Each row is a point. Before rounding, the points of a table are all equally far from one centre. They may lie mostly on one side of it. Write the centre, to within rounding.

Points (9 x 2)
[[  2.7  25.4]
 [ -8.7  24.3]
 [ -2.1  25.9]
 [-17.7  15.0]
 [  0.7  25.8]
 [-18.9  11.0]
 [-17.4  15.7]
 [ -9.5  23.9]
 [-18.9  10.9]]
Centre: [-1.4  8.3]

Points (15 x 11)
[[ 39.1  -0.9  10.3  11.2 -21.0   5.4   4.0  12.2  12.9  23.4  15.7]
 [ 22.3  -2.8   6.4  22.6 -29.3   0.0   6.4   3.6  23.5  23.7  23.8]
 [ 33.9  19.3  -1.2  10.7  -8.1  -4.2   8.2  -2.7  12.7   1.2  12.1]
 [ 12.3  22.1  10.4   7.9   1.2 -10.4   2.6  15.6  19.1   6.8  31.6]
 [ 30.0  11.0 -17.7 -11.5 -19.5 -10.7   2.3  15.4  22.8  14.6  31.8]
 [ 42.9  14.6   1.9   3.9  -9.2  -6.5   1.3  12.3   9.6   5.2  12.2]
 [ 43.7   4.1   0.4   7.7 -19.0  -9.3 -21.6  16.8  16.7  13.7  21.6]
 [ 27.2   6.5  -2.5   3.5  -9.9 -24.6  13.3  22.4   7.4  11.6  21.2]
 [ 37.7   3.0  -2.2  12.3 -25.4 -16.0   1.6  16.5  18.3  -1.4  18.8]
 [ 31.6   2.4 -14.6   6.5 -12.9  -8.6  -9.0   8.6  16.0  19.8  -4.7]
 [ 32.3   3.8  -7.8  23.6 -15.6 -11.9  -5.9  20.7  21.7  22.8  31.3]
 [ 29.4   8.3  14.3  10.5 -12.3  -8.2  -0.6  22.8  23.0   8.6  13.1]
 [ 34.1   0.1  -2.1  16.3  -5.4 -18.2  10.0  21.1  11.9  -3.2  13.6]
 [ 32.9  -3.1  -4.7   5.3 -13.3 -12.5  -2.5  24.2   6.0  21.4   1.9]
 [ 36.2  17.2 -12.3  -1.6  -9.6  -4.7 -10.8  17.2  20.6  13.4  13.0]]
Centre: [15.7 -9.2 -5.1  3.6 -6.2 -1.6 -6.6  3.8 10.3  7.7 25.8]
